Each point is reached from the start by the listed moves, each made 0, 1 or 2 times, or once backwards (-1), plus a little noise. Say if it took an odd or an even number of moves. Then give how often each move was made.

Moves:
(1): 46  -10  6
(2): 14  43  -32
(3): 1  29  45
Start: -10  5  14
Points:
65  50  -91 => even (1, 2, -1)
-11  -26  -29 => odd (0, 0, -1)
-29  -39  48 => odd (0, -1, 0)

Moves:
(1): 27  -2  -8  -7  -3  -4  -1  -2  -15  -8
(2): 0  24  4  14  -1  -7  -13  0  -8  5
(3): 10  3  22  3  -8  0  6  -15  -3  5
(4): -8  -8  -5  30  -11  -1  5  -9  -14  -7
(5): 9  -7  9  10  27  -4  5  2  0  2
(6): -1  1  -6  4  3  30  0  12  -3  -7
(7): -12  17  -8  -14  5  -3  21  2  -13  1
(8): 3  -1  -4  7  -4  -3  8  20  3  7
(9): -2  13  -10  8  0  1  13  3  22  -17
Start: -7  1  -5  -6  -3  -1  11  -17  -15  4
Points:
-29  2  12  75  -17  -32  115  -26  16  -8 => odd (-1, -1, 2, 2, 1, -1, 1, 2, 2)
35  56  -10  68  27  -10  54  -36  -121  -9 => even (2, 2, 1, 2, 2, 1, 2, 0, 0)
-30  12  -60  35  -10  61  97  45  11  -44 => odd (0, -1, 0, 1, 0, 2, 1, 2, 2)
9  14  16  19  -16  14  6  17  -45  39 => even (0, 1, 1, 0, 0, 1, 0, 2, -1)
29  21  -33  -15  -37  -33  20  21  52  -14 => odd (1, 0, 0, -1, -1, -1, -1, 2, 2)
7  5  -21  47  23  57  32  36  39  -36 => odd (0, 0, 0, 0, 1, 2, -1, 1, 2)

Moves:
(1): 23  0  9  3  4  1  6  10  8  -6  5  -7  -1  3  -4  -1
(2): -4  19  -5  -2  6  1  4  7  -7  0  -8  -8  2  7  -3  4
(3): -6  -2  18  -2  -6  1  2  -7  9  7  -5  -11  0  4  -2  3
(4): -7  -2  9  21  -6  0  -4  11  3  -3  -7  -2  -9  -1  2  -9
(5): -3  -7  -1  0  16  -1  8  -6  3  -4  6  -4  5  15  1  -2
(6): 1  -2  -6  -2  4  10  2  1  4  6  -5  -2  1  1  -8  -5
(7): 2  -4  -4  8  -11  3  6  -8  -7  -5  2  -11  -2  -4  -3  7
(8): -10  -10  5  -11  -1  1  16  20  6  -12  6  12  9  -5  -5  3
(9): 0  8  -7  -1  -6  -5  5  0  12  0  1  0  -4  1  -2  -4
(10): 1  -2  -5  12  4  -14  10  0  -10  24  3  -10  -2  -7  6  9
(11): -6  3  1  0  -7  7  -6  6  1  5  15  -9  -8  -5  4  4
(12): 1  8  1  14  -2  13  5  -13  1  5  6  23  -1  -3  2  9
(13): -3  7  -5  3  -6  -2  -6  12  7  -5  2  -5  37  4  -1  -8
(14): -1  -8  -1  -10  -12  0  0  7  -2  8  5  3  3  24  -9  -1
Start: -3  3  5  -3  -12  -7  15  -3  9  -1  9  -8  -3  8  -10  -11
Points:
3  12  59  -23  -13  -8  36  62  64  -15  -35  -58  2  119  -59  -58 => odd (2, 2, 2, 2, 1, 1, -1, 0, 1, -1, -1, -1, 0, 2)
-31  -30  17  57  -69  39  39  43  0  19  61  47  -24  -28  -13  11 => even (0, -1, -1, 2, -1, 1, 1, 2, -1, 1, 2, 2, 0, 1)
18  -1  6  30  -5  44  9  8  1  0  -3  9  -47  83  -38  -31 => odd (1, 1, -1, 2, 1, 2, 0, -1, -1, -1, 0, 1, -1, 2)
-28  1  17  -7  -59  -20  83  -7  41  0  40  -19  47  -10  -23  28 => odd (0, 0, 2, -1, 0, -1, 2, 2, 2, 1, 0, 1, 1, 0)
-68  4  8  -33  43  -51  81  31  4  10  -10  -70  121  23  -12  11 => even (-1, 2, 2, -1, 2, 0, 0, 2, -1, 2, -1, -1, 2, -1)
-43  39  -22  -30  47  -19  45  -5  41  1  -42  -47  16  44  -23  -37 => even (-1, 2, 1, 0, 2, 2, -1, 0, 2, 0, -1, -1, 0, -1)
-33  30  42  84  -76  0  -1  7  -13  86  12  -76  -12  7  1  16 => even (0, 1, 2, 2, -1, 0, 1, -1, -1, 2, 2, 1, 1, 1)
-3  4  -20  -61  -1  -21  66  51  17  -26  32  -61  63  102  -49  -11 => odd (1, 2, 0, -1, 2, 0, 1, 1, 1, 0, 0, -1, 1, 2)

Moves:
(1): 0  -8  7  -23  3  5  0  -9  9  13  -7  12  5  -2  1  9  3  -3  -16  -18  -2  9  15  -6  -16  1
(2): -5  -4  0  -5  -6  -2  1  7  -2  -4  -9  10  -14  -6  -7  1  -5  10  -10  -2  -7  -9  3  -6  3  1
(3): 2  -14  -5  -12  1  10  10  5  4  -8  3  4  -8  9  -2  3  0  -4  -8  6  4  -1  -3  0  12  14
(4): -2  -3  -6  2  7  -9  3  4  -4  0  5  2  1  5  -1  -3  5  4  -1  1  -4  6  -10  -15  -2  -11
(5): -5  16  -5  13  6  -2  4  2  -10  1  -13  -4  -4  -14  0  -16  4  -7  -11  -10  3  0  12  -2  -4  4
(6): -11  6  -5  10  -11  1  3  8  -4  -7  3  1  -12  -1  -9  -7  13  6  -16  -10  -11  -4  6  9  12  -6
(7): 7  -1  -7  -2  -5  -3  11  -12  9  6  8  5  -16  2  -1  2  2  2  5  3  -2  -8  8  -1  0  2
(8): 11  16  -6  4  26  7  -7  5  4  10  7  -13  -6  -30  -19  -7  2  9  5  10  -6  11  10  -6  -7  3
(9): -9  -9  -5  11  14  10  -9  -1  3  3  3  21  14  -3  6  5  3  -1  3  14  0  8  5  8  8  0
(10): -21  -8  9  3  2  1  -9  -2  -7  10  -17  -4  6  13  5  -11  3  1  4  11  -3  18  -3  18  15  4
(11): 5  -10  -15  1  3  -7  9  12  -10  5  9  8  0  2  -6  -3  10  5  5  -3  -2  -2  26  9  -5  -1
(12): -2  -4  10  -11  -2  4  2  4  18  -6  -9  13  -8  18  5  -11  -11  -6  -3  1  5  -9  5  -3  -2  -4
(13): -9  5  0  -9  12  -6  -2  0  -1  -1  -10  2  -15  -2  -12  5  12  -2  -5  -5  -8  -8  10  -6  -11  -8
(14): -9  -23  1  4  6  3  3  -14  4  -10  10  -9  3  -1  12  1  10  8  -1  2  1  -10  4  1  0  19
(15): -8  6  -1  -2  -7  2  1  -2  4  -3  0  -9  -2  -10  -18  4  5  -9  4  -6  -9  -9  3  -5  -11  22
(16): 0  6  13  10  12  -9  5  -13  -10  6  3  -8  -4  7  -18  6  6  4  -3  -10  1  -3  -4  -8  -10  0
(17): 4  -2  13  2  4  -7  3  6  3  -2  0  3  -9  -1  -3  5  3  3  8  -9  -8  14  6  3  -3  -4
(18): 0  -8  1  13  -3  -10  6  -10  12  -1  -3  0  5  11  -3  4  19  10  2  -7  6  1  2  -1  6  -1
(19): 1  -3  8  5  -1  -7  0  -12  -1  -15  -3  -8  8  15  6  1  -5  -2  -2  3  -2  8  -2  3  2  1
(20): -6  4  -5  -4  17  -8  -21  7  5  9  -10  19  -2  -10  -11  0  0  1  -14  -7  -11  -1  -11  5  -4  5
(21): -6  10  15  -5  2  -13  3  3  -2  3  7  -10  -5  -4  -5  5  0  -4  -9  6  13  -12  0  -9  -1  8
(22): 2  -7  8  -12  1  0  -8  1  -11  -16  0  13  -13  3  -2  -16  8  7  12  4  -2  12  1  -1  14  1
(23): 2  1  1  0  2  -10  10  3  4  10  2  -13  -2  -16  -21  -1  -2  -12  -8  -9  -5  -9  5  0  15  -8
(24): 2  4  10  -3  -2  -6  17  2  6  -1  -10  5  6  1  -6  -4  6  4  -3  -1  -15  -10  -5  11  13  3
Start: 2  -3  2  -12  6  -28  -11  8  6  -11  -6  1  16  -3  27  -1  11  22  -10  -5  -2  -6  0  11  -2  0
Points:
-47  35  22  -4  22  -106  21  79  -18  -60  -9  -15  -95  -9  -100  -64  102  93  -20  -5  -75  -27  65  -13  3  29 => odd (-1, 2, 0, 2, 0, 2, 0, 2, -1, 1, 2, 1, 1, 0, 2, 0, 1, 1, 1, 0, 2, 1, -1, 1)
-33  43  -11  50  111  -73  -96  49  -54  -1  39  28  -4  -64  -121  25  80  79  -4  20  -34  25  24  3  -31  54 => even (-1, 1, 0, 0, -1, 1, -1, 2, 2, 0, 2, -1, 0, -1, 2, 2, 0, 1, 1, 2, 2, 1, -1, -1)
-50  -21  -4  -14  -44  -27  59  -34  40  41  -63  18  -12  23  -64  27  53  7  -111  -101  -26  -40  -2  -27  16  41 => even (2, 2, 2, 1, 1, 1, 1, -1, 0, 1, -1, 0, -1, -1, 2, 2, -1, 2, -1, 0, -1, -1, 1, 0)
-31  14  25  -18  83  -24  -14  63  6  -40  -54  29  -73  -68  -28  -105  70  70  -62  -38  -91  7  66  83  20  83 => odd (0, 0, 1, -1, 2, 2, 0, 2, -1, 1, 1, 1, 0, 2, 0, 0, 2, -1, 0, 2, 0, 1, -1, 2)
